Each row is a point. Each copy is the shape, with its points in the same order, stretched, turned, moved and blurred by noise. Say if it was mirrored as well.
In the rows, zero is written as 128.

Shape (8 x 3):
[[102 144  79]
 [145 114 120]
 [122 141  77]
 [131 130  68]
 [157 139 115]
 [147 158 136]
 [164 127 159]
 [143  73 191]]
Copy 1:
[[149 101 220]
 [100 154 149]
 [121 118 216]
 [110 135 225]
 [ 96 134 138]
 [113 107 112]
 [ 91 151  79]
 [102 203  55]]
Copy 1 is: mirrored
Copy 2, 8 rows:
[[160 133 154]
 [145 114 120]
 [172 128 134]
 [174 117 134]
 [142 121 106]
 [117 143 105]
 [110 123  96]
 [ 82  88 115]]
Copy 2 is: mirrored
Copy 3 (8 x 3):
[[ 98 132 101]
 [125  99 117]
 [105 120  98]
 [111 119  91]
 [109  91 110]
 [ 98  88 127]
 [118  77 135]
 [173  84 162]]
Copy 3 is: mirrored

Shape (9 x 4):
[[184  93 117 120]
 [100 129 148 151]
 [159 172 116 108]
 [138 168 190 179]
 [146 163  95 144]
 [104 152 114 155]
 [143 120  92 153]
 [128  90 119 158]
 [ 96 140 162 104]]
Copy 1, 9 rows:
[[161 106 147 153]
 [ 92 183 118 126]
 [114 101 138  73]
 [ 93 221 188  83]
 [145 134 122  81]
 [112 173  99  95]
 [162 144 109 123]
 [142 174 112 156]
 [ 47 141 118 122]]
Copy 1 is: only turned
Copy 2 (9 x 4):
[[114 182 160 165]
 [173  94 118 126]
 [ 87 129 191 109]
 [185  58 185  97]
 [ 99 113 172 139]
 [138  87 129 133]
 [117 132 138 168]
 [160 134 108 168]
 [158 112 116  90]]
Copy 2 is: only turned
Copy 3:
[[ 79 150 148 142]
 [162  93 141 120]
 [ 85  84 114 145]
 [139  44 199 113]
 [ 91  93 110 109]
 [139  94 110 103]
 [102 126 114 101]
 [141 140 141 107]
 [173  85 121 168]]
Copy 3 is: mirrored

Shape, 11 rows:
[[124 127 119 112 140  95]
 [149 216  98 113 125 100]
 [142 144  88 102 106 109]
 [112 119  85 130  91 133]
 [140 102 121 119 124 183]
 [136 131 104 141 140 152]
 [150 116 101 114 113 118]
 [155 170 127 122 121 174]
 [126 146 232 130 112 180]
 [102 116 130  91 126 144]
 [ 11 105  98 125 129 121]]
Copy 1 (11 x 6):
[[ 97 132 150 126 125 113]
 [141 103 125  84 182 154]
 [130 113 131 138 165 107]
 [124 153 104 157 167  89]
 [168 171 106 151 112 104]
 [144 172 117 108 127 100]
 [133 123 131 136 138  88]
 [187 143  94 112 137 146]
 [169 132  58 145  70 189]
 [121 155 131 171 123 144]
 [ 43 222 132 186 155 132]]
Copy 1 is: only turned
Copy 2 (11 x 6):
[[124 119 142 149 108 149]
 [152 138 132 108  68  80]
 [120 127 116 112 104 155]
 [127 142  66 115 139 169]
 [ 89 165 111 127 154 144]
 [100 162  95 141 122 120]
 [ 97 122 116 128 114 153]
 [118 171 129 107 129  79]
 [162 146 208 128 203  39]
 [144 145 148 130 152 168]
 [207 147  65 148 172 225]]
Copy 2 is: only turned

Shape:
[[ 95 104 119 137 188 155 129 101 127]
 [ 99 151 139 126 113 109 141 111 107]
 [147 113 102 138 136 129 113 109 133]
 [146 154 138 134  99 154 121 147 130]
 [ 98  95 114 132 183 143 104 110 239]
 [108 117 207 141  94 128 113 116 113]
 [145 115 127 134 161 141 104 113 143]
 [169 160 223 143 171  90 112 103 129]
 [209  96 118 120 173 140 164 140 165]
 [126 100 158 134 137 103 111 153 113]
 [ 86 116 213  99 109  84 142 100 139]
 [106 103 126 123 181 132 131 154 116]
 [172 115 128  80 175 137 122 132 115]]
Copy 1, 13 rows:
[[177 131 129 103  96 146 130 107 146]
 [112 191 127 114 104 157  99 138 132]
 [119 126 138 127 115 170 147 128 142]
 [103 135 114 125 158 143 133 140 104]
 [162  44 126 168  83 124 131  87 163]
 [ 81 181  89 156 138 154 137 110 155]
 [142 111 130 130 121 146 141 119 163]
 [140 152  94 156 127 157  72 146 249]
 [146  55 108  95 135 190 121 130 170]
 [ 93 127 112 119 100 122 172 129 164]
 [ 83 180  95 147  98 155  81  96 184]
 [144 106 123  84  89 109 156 126 142]
 [144  99 143  77 134 138 129 123 166]]
Copy 1 is: only turned
Copy 2, 13 rows:
[[134 118 162  42  85  83 137 110 110]
 [114  94 168 131 118  86 112 134 136]
 [146 155 128 108 116 103 110 152 128]
 [ 91 134 114 113 139 142 106 133 136]
 [139 180 157  81  94 124 240 116 165]
 [112 106 174 128 100 146  87 146 154]
 [150 153 129  85 105 116 130 109 128]
 [113 127 167 140  31 123 136  51 123]
 [128 161  56 106  54 133 167 119  72]
 [138 139 154 134 121 150 128 122 103]
 [119  60 189 149  85 118 160 125 179]
 [141 128 143  80 117 128 158  97  80]
 [157 113 104  88 106 110 147  83  94]]
Copy 2 is: mirrored

Shape:
[[135 122 100  97 135  81  84 135 155 141 171]
 [147 158 119 108 120 138 152 114  99 174 190]
 [145  84 122  99  59  93 116 154 116 108  91]
 [151 118  86 128 139 132 138 167 145 164 159]
 [123 122 107  57 110  88 116 164 113 100 112]
 [122 130 155  82  93 135 115 132 150 120 100]
 [138 143 119 120 113 125  81 143 126 113  88]
 [ 74 143 156 157 115 135 157  52 135 163 114]
 [130 131 130  96  84 124  62 178 126  74  92]
 [117 117 104 120 171 151 151  82  93 160 142]
 [ 67 156 150 169 136 130 199  85 120 124 147]
 [ 80 127 199 151 170 149 169  90 119 175 148]
 [135 163 130 126 155 136 160  83 134 162 154]
 [157 118 159 105 108 115 120 124 154  66  74]
 [165 107 102 115 127 120  99 130 104 129 203]
 [126 107  84  85 116 156 104 137 159 121 184]]
Copy 1, 16 rows:
[[145  97 132 146  86 146 111 184 113 101 115]
 [136  93 158 161 147 172 106 102 136 153 151]
 [129 108  82 170  97 127 141 154 114 173  57]
 [ 92 108 132 125 113 156 134 142 103 133 134]
 [153 111 106 191  97 150 144 146  78 111  90]
 [127 136 119 185 146 100 115 155 100 158 106]
 [134 105 123 149 124  83 119 131 102 123  89]
 [163 174 147 102 166 109  96 103 161 171 141]
 [124  96  88 193 115  73 119 150 101 106  65]
 [147 142 182 124 139 154 146  92 154 132 150]
 [157 176 118 114 139 127 101  70 159 144 184]
 [165 161 153 113 191 113 131 129 169 156 199]
 [145 134 173 134 137 135 105 105 127 154 177]
 [129 139 105 182  92  66 128 150 101 166 124]
 [126  74 137 166  87 160 120 143 167 122 127]
 [ 86 130 138 184 103 157 113 154 132 111 112]]
Copy 1 is: mirrored
Copy 2:
[[ 95 153  96 124 137 119 140 170 140 161 116]
 [119  97 105 114 177  93 130 111  88  85  74]
 [111 168 176 164 134  85 165 159 221 103 145]
 [133 138 127 143 145  82 107 142  99 146 122]
 [ 95 149 138 107 120 111 180 181 190 102 190]
 [ 92 167 163 151 103 133 149 146 154 106 147]
 [109 120 150 158 103 134 137 169 176 118 147]
 [ 89  90 131 112 135 141  49  22 116 118  73]
 [101 167 172 151  89 138 164 227 210 107 174]
 [148  81  79  69 142 127 116  56 120 108 101]
 [ 98  87 140  62 176 145  40  44  99 112 101]
 [117 118 105 109 200 162  40  28  88  85 100]
 [115  84 110 106 160 132 111  73  77 120  91]
 [115 163 183 145 124 158 183 154 192 122 166]
 [148 145  92 103 169 110 162 168 148 115  79]
 [130 185 112  90  83 114 151 171 124 155 100]]
Copy 2 is: mirrored

Shape:
[[142 117 118 138 127 140 127 110  99 130 124 106]
 [ 87 120 140  79 129 121 128 152 151 103 120 139]
 [138 122 116 128 132 126 155  92 108 103 143 157]
 [119 117 118 120 151 152 112 129 123 139 143 120]
 [138 117 121  53 136 145 157 121 166 154  84 156]
 [144 123 126 119 125 121 146  79 222 142 134 103]
 [144 115 140 134 125 119 147 137 121 121 145 108]
 [106 121 123 129 129 142 131  88 106 154 136 156]
 [109 151 140 106 145 145  85 132 107 146   7 115]
 [126 159 135 127 136 183 133 103 109 150 118 100]
 [140 113 130 133 133 126 154 135 113 151 141 100]
 [145 155 111 129 139 119 128 108 141 151 129 134]
 [142 113  88 132 128 160 157 141 196  84 130 119]
 [115 117 129 130 173 121 160 113  98 135 134 122]
 [105 117 111 123 151 164 154 147 152 110 153 199]
 [ 62 140 103 113 131 124 135 129 116 153 142 105]
 [143 128 114  87 164 153 151 128 110 134 139 102]
 [129 129 132 128 128 136 158 145 151 129 144 142]]
Copy 1, 18 rows:
[[132 162 104 152 134 124 107 134 163  98 120 118]
 [166 109 148  98 175 109 143 116 100 137 119 173]
 [148 134  89 137 161 117 143  90 193 152 135 143]
 [139 123 140 150 124 101  93 136 128 107 128 130]
 [195 146 134 148 121  57 182  68  72 120 130 138]
 [116 149 135 120  61 184 157  42  90 122 141 138]
 [128 139 126 106 140 131 123 124 169 112 145 112]
 [164 110 102 192 146 125 136 124 143 122 129 121]
 [161 142  65 167 135  58 108 194  30  94  55 113]
 [148 143  72 166 114 115 101 159 103  74 158 132]
 [124 135 124 137 132 117 125 124 156  85 141  89]
 [116 121 115 160 129 112 123 101 114 129 145 104]
 [ 90 170 149  85  83 108 167  81 144 123 138 191]
 [140  87  86 128 154  92 119 108 159 109 113 105]
 [149  82 145 131 130  59 171 111 153 162 155 174]
 [114  95 123 164 190 130 124 128 102  70 122 140]
 [152 140 117 125 143  69  96 101 134  88 146 131]
 [129 116 136 116 128 110 157 115 139 128 163 132]]
Copy 1 is: only turned
Copy 2 (18 x 12):
[[123 101  99 121 138 133 109 146 131 118 124 111]
 [107 134 148  91  88 124 136 118 114 136 146 109]
 [104 125 109 137 135 136 120 130 162 113 142 113]
 [137 123 137  96 132 145 110 149 121 134 121  92]
 [141 174 133 143  73 125 191 115 108 139 178  96]
 [ 94 154 131 180 129 111 147 105 107 154 140  71]
 [109 131 101 110 130 121 102 152 121 127 128 125]
 [143 118 127 123 127 149 137 127 165 162 112  99]
 [185  87 137  79 100 127 142  85  73 123 135 124]
 [142 115 116  97 161 145 144 142 115 141 117 105]
 [119 134  92 117 130 134  97 163 123 147 127 117]
 [140 139 131 131 142 138 121 119 127 155 127 122]
 [ 70 144 140 153 117 137 128 145  97  84 130 106]
 [124 131  88  98 132 145  99 129 140 138 118 100]
 [119 165 155 110 107 148 136 135 153 113 109 115]
 [130 114 132  86 122 162 109 141 120 186 109 110]
 [119 139  98  98 137 143 116 155 112 124 162  95]
 [116 161 127 115 114 123 121 141 130 140 119 125]]
Copy 2 is: only turned
Copy 3, 18 rows:
[[110 120 127 118 112 131 106 138 148 169 119 134]
 [133 132  96 110 119  94 167 156 121 104 103 134]
 [128 130 116 118  93 128 135 114 121 176 124 126]
 [101  99 121 106 110 145 139 141 147 143 122 138]
 [129 128  61 159  92 121 143 129 155 108  94 139]
 [132 128 137 148  89 139 127 122 125 132 108 209]
 [112 122 129 125 124 106 119 115 144 158 136 138]
 [127 138 101 104 112 162 120 142 144 159 125 127]
 [119 116  53 151 167 125 112 209 149 148  91 128]
 [127  92  97 122 109 149  88 148 157 149 129 122]
 [118 117 124 142 113 118 115 116 166 152 144 128]
 [134 101 128 133 129 157 142 119 147 160 105 150]
 [114  98 151 159  72 122 154 110  92 110  95 149]
 [130 117 119 136 105 128 135 144 162 172 161 132]
 [120 109 110 118  99 153 181 112 104 109 133 118]
 [148 125 130 130 117 146 140 175 161 123 119 115]
 [121  82 110 131  83 114 134 124 174 138 129 126]
 [132 106 121 139 117 124 141 109 123 124 131 131]]
Copy 3 is: only turned
Copy 4 (18 x 12):
[[132 127 109 155 147 129 142 106 108  97 154 148]
 [101  98 155 124  75  99 117 162 150 182 110 103]
 [138 140 138 174 116 153 126 120 128 121 169 102]
 [112 141 109 124 128 104 128 119 122 149 116 128]
 [ 91 119 156 100  29 122  91 111 136 161 150 145]
 [164 101 134 104 110  85 155  49 151 150 150 101]
 [156 115 126 148 126 133 130 125 144 110 123 135]
 [115 146 102 127 146 138 119 125 123 144 177 121]
 [ 48  91 161  83 133 120 114 126  24 130 147 194]
 [104 126  72 119 136 157 136  81  87 131 138 131]
 [153 124 104 132 130 137 136 123 142 114 131 153]
 [110 134 152 115 136 136 127  93 141 124 147 130]
 [136 124 137 122  46  87 155  97 156 114 111  75]
 [160 150 126 145 131 151 133 147 103 152 130 139]
 [116 162 139 102  53 125  94 165 173 156 110  63]
 [ 96 122 101 117 145 125 161 143 147 174 143 128]
 [122 145 104 156  79 135 135 100 112 150 106 142]
 [136 119 130 111  94 130 116 133 169 125 111 111]]
Copy 4 is: only turned

Shape:
[[181 136 121 118 142 150 130  84  93 116 104 166]
 [168  92 136 191 147 117  69  92 130 105 119 103]
 [102 172 156 107 130 119 123 148 154 137 108  87]
 [184  88 100 160 112 158  82  82 148  71 162 124]
 [134 136  97 118 134 117 150 126  95 167  95 180]
 [119 122 100 118 105  84  91  82 128 114 113 166]
 [169 144 169 126  94  84 108  77 184 132 162 115]
 [140 107 125  98 111  67  71 146 154 155 157 126]
 [113  91  99 129 182 124 146 120 112 101 131 102]
 [108  86  98 145 131 104 120 160 151 102 103 138]
 [ 93 167  91 192 144 134  65 137 182 142 116 127]
 [120 133 165 115 109 121  95 136 153 132 178 167]
 [ 93 157 125 104 170 152 140 120 179  76 117 141]
 [148 165 107 155 151  64  97 149 112 132 129 117]
 [ 91 133 148 112 102 105 147 136  90 139 144 126]]
Copy 1, 15 rows:
[[185 113  92 132 163  69 159 156  84 158 129 118]
 [195 106 206 145  75 161 139 116 104 206 155 171]
 [ 65 131 171 148 135 110 162 154 128  57 100 133]
 [198  89 134 114 114 108 150  86 130 228 200 221]
 [126 146  70  99 164 103 130 142 104 120  82  89]
 [182 145 133  48 138  99 125 139 131 118 100 141]
 [121 165 211 136 160  80 113 145 106 153 118 224]
 [133 180 157 114 117 159 101 111 124  93  78 216]
 [173 127 105 163 116 130 147 102 161 136 154  83]
 [129 140 125  85  72 127 108  80 135 111 150 131]
 [ 84 140 195  50 118 168 199  80 130 145 142 138]
 [116 132 156  88 172 119 119 110  92 112 157 193]
 [116 139 140  98 155  47 189  86 135  79 186  83]
 [143 200 160 118 111 167 156 164 118 122 107 152]
 [116 107 106 123 162 126 109 177 129  94 114 130]]
Copy 1 is: only turned
Copy 2:
[[123 169 159 135 102 190 111  76  95  95 151 147]
 [180 104 183 147 220 108 154 128 105 121 114 167]
 [ 84 107  74 140 140  99 114 133 110 147 122 125]
 [175 100 230 125 162  89 142 127 116  97 160 168]
 [107 192  98 115 122 174 140 107 117 100 123  86]
 [110 193 132 128 139 109 174 146 138 118 155 163]
 [ 94 135 138  71 138  69 119 135 117 126 101 192]
 [120 121  95  72 151  73 196 126 137 167 109 141]
 [193  97 121 152 193 154 134 158  96 152 190 132]
 [183 143 117 149 172  78 161 162 146 122 141 110]
 [124 109 137 145 193  58 163 189  82 101  70  65]
 [115 127 118  90 103  97 152 160 167 134  70 143]
 [143 125 110 170 102 116 103 178  88 108 163 137]
 [143 147 136 106 169 108 133 122  66 191 113  71]
 [ 99 146  91 117 148 137 127 148 170 160 131 127]]
Copy 2 is: mirrored
Copy 3, 15 rows:
[[ 98 147 150 128 173 117 100 138 171  82 123  72]
 [108 138 139 148 195 121 192 197 116 102  83  98]
 [123 139 123  83 112 169 123 107 108 121 132  91]
 [139  97 128 167 208 122 183 155 161  83  65 127]
 [ 65 134 145 123 137 105  78 110 131 110 122 120]
 [113 174 146 140 153 109 116 113 127 117  50 114]
 [118 123  84  84 163 131 203 127 152 142  70 104]
 [133 147 107 122 127  83 153 111 103 131  81 141]
 [135 138 180 167 175 178 112 126 123 136 135 141]
 [110 151 134 178 136 139 134  99  97 103  92 145]
 [ 86  92 155 107 132 112 173 119  66 109  91  80]
 [123 108 114 119 101  98 171 102 159 135  97  97]
 [128 125 159 127 155 169 122  67 148 123 126  55]
 [107 163 154  81 120 115 159 105  98  79 125 136]
 [111 121 139 121  83 149 105 129 148 130 121 147]]
Copy 3 is: mirrored

Shape, 17 rows:
[[125 148 164 148 185 105 152 170 148 178 127  83]
 [151 132  87 168 139 162 175  90 161 123  86 123]
 [188 179 137 112 172 108 165 117 163 115 105 104]
 [133 112 135 124 147 176 173 165  81 111 132  98]
 [117  85 175  88 124 112  91 162  78 111 119 118]
 [108 142 139 124 108 106 170 107 143 150 118 158]
 [158  91 161 160 184 118 147  88 154 152 158 155]
 [140  93  97 118 153 184  89 156 129 116  95 123]
 [158 129 166 126 152 100  89 148 107  94 126  92]
 [176 122 100 127 185 160 123 119 125 179  84  82]
 [195 126 103 107 123 112 147 153 167  96 127 118]
 [117 150 104 141 126  96 156 129 160 162 129  71]
 [120 142 138 130 113 146 110 146 111 150 146 101]
 [125 115  97  87 148 129  97  95 111  99 113 106]
 [131 155  97  89 173 113 157 131  95 109 162 128]
 [196 122 148 149 144  91 121 154 132 106  76 149]
 [110  99  97 113 147 152 135 126  77 154 126 140]]
Copy 1:
[[118  87 120 164 122 240 105 165  87 140 140 156]
 [118  95  61 174 160  88 171  65 103 133 190 149]
 [ 61  93  94 121 144 172 125  43 104 142 131 187]
 [ 93  32 122 103 129 141 143 143 137 162 145 103]
 [132 133 195  63  94 134  67 159 141 125 124  89]
 [152 154  95 107 170 128 127 148 112 117 142 131]
 [162 135 141 176 226 126 118 110  42 143 108 153]
 [116 108 153 157  89 107 148 100 167 157 176 124]
 [104  97 176  92 100 163  80  96 113 102 122 124]
 [ 93  97  86 207 118 165 120  87 131 180 138 139]
 [ 80  93 123  98 151 139  96  48 153 124 151 178]
 [163  88  54 146 128 202  90 124 115 111 160 150]
 [143  93 127 113 126 189 114 141 145 113 133  83]
 [157 116 105 116  94 100 111  81 147 144 131 135]
 [118  72  89 107 125 144 138 133 161 168  81 163]
 [ 45 148 182 124 126 110 104  92 123 106 144 156]
 [148 114 104 148 129 106 136 175 162 172 114 107]]
Copy 1 is: only turned
Copy 2, 17 rows:
[[ 93 119  70 194 103  95  57 101 185 159 112 115]
 [117 187 170 125 137 134  56 121  84 182 137 134]
 [ 86 157  91 138 169  89  61 136 102 169  75  94]
 [116 101 156  96 102 189 136 102 159 193  77 109]
 [132  79 125 155 126 171 155 124 175  91  61 139]
 [151 116  80 137  95 127  81 165 123 124 151 117]
 [ 93 154  49 154 149 182  63  57 117 142 136 140]
 [ 94 132 207 116 168 145 142 104 146 148 105 156]
 [113 137  94 163 160 117 127 100 131 106  54 111]
 [109 158 158 160 177 148  80  87 116 204 110 148]
 [104 167 117 101 174 112 109 156 151 140  64 108]
 [141 156 102 180  95  89  89 149 142 156 143 100]
 [152 108 102 130  99 105 148 112 123 139 112 138]
 [128 133 156 147 160 163 162 130 107 131 130 111]
 [130  94 114 114 143 158 145 132 146 181 132  40]
 [115 180 109 145 197 107  32 127 139 103  32 116]
 [158  97 150 127 125 199 137 105 143 171 141 117]]
Copy 2 is: mirrored
